Rows are points. Any point is a mix of the corners, with weights that add up to 1. It lies inside the corners' shape when no weight is negative. Is each point inside? If not, which corners have a negative weight?
In the rows, zero is written as 128.

Corners:
(1): [195 148 161]
(2): [114 103  75]
(3): [ 66  76 192]
(4): [111 141  65]
Points:
[114 109 175] => outside (2)
[129 113  96] => inside
[104 120  99] => inside
[ 79  94 126] => outside (1)
[102 117 141] => outside (2)

Corners:
(1): [153  53 115  70  98 135 103 220]
(2): [128 137 102  96 137 165  73 132]
(3): [ 26  32  83 150  25 156  56 156]
(4): [130 143 152 195 153 118 176 130]
(5): [134 102 146 132 219 126 155 137]
(6): [ 64 198 170 139 111 152 163  84]
(7): [189 116  84   7 139 131 104 149]
(8): [148 100 136 103 117 146 104  68]
(9): [100 122 179 177 169  68 131 106]
Points:
[116 115 124 117 140 135 118 142] => outside (8)
[ 84  85 104 113  95 170  82 146] => outside (4, 7, 9)
[103 116 126 125 112 145 111 128] => inside
[124  98 106  80 114 142  91 163] => outside (4, 8)
[130 109 127 113 124 143 105 109] => inside
[115 113 136 127 107 124 124 114] => outside (2, 5)
[113  68 126 139 119 115 110 146] => outside (2, 6)
[152  99 160 140 193  91 148 120] => outside (2, 3, 6)
[ 89  92 111 125 104 142  97 150] => outside (8)

Corners:
(1): [143  74 116 117 158 105 143 109 132 186 138]
(2): [225  75 169 167 161  87 100 167  55 142 204]
(3): [ 88 127 154 125  76  57  79 155  95 163  37]
(4): [114 192  98  80 185 130 138  67 168 100 113]
(5): [125  61 158 127  89 160 125 149 117  58 144]
(6): [129 142  97  80  76  38 155 172 178 123 141]
(7): [ 67 138 136  70 213 108 142 169  58 168  24]
(8): [153 124 137  76  69  59 134 133 112 176 112]
(9): [ 89 204  67 148  54 176 127 137 123  91  33]
(10): [132 183 173 152 182 149 111 171 137 165 136]
(11): [ 70 165  98 158 103 159 136  47 100  66 199]
(12): [197  87  65  88 141 156  80  96 143 133 149]
Points:
[126 143 103 115 122 131 120 124 127 129 100] => inside
[100 140 129 137 147 143 149 129 113  91 143] => outside (3, 8, 12)
[151 127 120 109 138 115 129 140 131 138 127] => outside (3, 11)
[142 120 132 113 137 106 119 146 115 152 112] => outside (11)
[114 136 139 119 105  87 107 148 116 148  90] => inside
[137 110 136 108 149  98 122 133 106 147 128] => outside (9)
[108 138 113  99 130 119 127 137 124 133  93] => outside (2)

Corners:
(1): [161  97 105 149  90 101 118 109  70 100  75 123 152 110 148 154 134  82]
(2): [121 164  76 185 112 163 116 133  60 118 135 109 137 117 116 173 137  87]
(3): [ 99 125 137 125 108 146 120 167 117  82 139 144 135 116 157 130 183  85]
(4): [ 89 125 143 172  96 120 121 149 120 116  96 131 118 113 162 130 151 119]
(5): [ 94 136 145 109 128 111 132 142 153 165 174 113 149 158  84 119 127 132]
(6): [ 98 128 114 159 110 116 131  89 142  87 158 124 114 123 135 137 140 100]
(7): [ 78  94 164 136 129 122 118 132 146 140 119 169  94 118 161 157 140  84]
(8): [139 158 161 114 158 106 114 151 178 135 183 128 126 120 107 136 109 145]
(9): [101 134 130 143 116 183 119 132 103  73 153 128 119  89 111 167 104 139]
(10): [112 149 108   7 196  78 112 149 197 158 169 149 117 165 153 107 149 160]
(11): [100 113  81 173 152 143 158 109 107  98 157 135 157 132 130 165  87 111]
(12): [102 137 114 164 107 123 139 104  47  84 147 143 148 139 109 163 129  98]
(13): [122 143 168  35 136 106 168 135 138 199 190 121 144 165 148  81 136 116]
(14): [112 121 143 181 128 133  53 169 115 139 113  85 128 145 173 128 152 104]
(15): [115 122 136 101 149  98 143 153 137 179 185 101 143 106 137 149 143 134]
(16): [ 85 115 169  84 166  51 126 144 159 148 143 118 102 119  99 122  94 125]
(17): [ 89 143 205  85 189  88 121 117 164 185 162 130 176 116 104  78 123 121]
(18): [125 104 124 170 130 155 157 118  72  96 126 106 128 133 106 157 135 101]
(19): [135  68 129 105  95 100 104 150 115 164 121 168  99 109 166  93 165  96]
Points:
[104 129 137 161 133 126 116 131 116 128 149 118 133 125 115 144 120 116] => outside (1, 3, 10, 13)
[108 130 132 128 123 118 123 134 125 132 148 130 134 128 137 132 139 113] => outside (16, 18)
[115 126 124 110 131 125 130 130 117 121 148 137 122 135 140 135 131 107] => outside (4, 5, 15, 17)
[109 132 144 146 120 126 122 133 110 122 140 115 135 121 125 143 133 104] => outside (10, 11, 19)
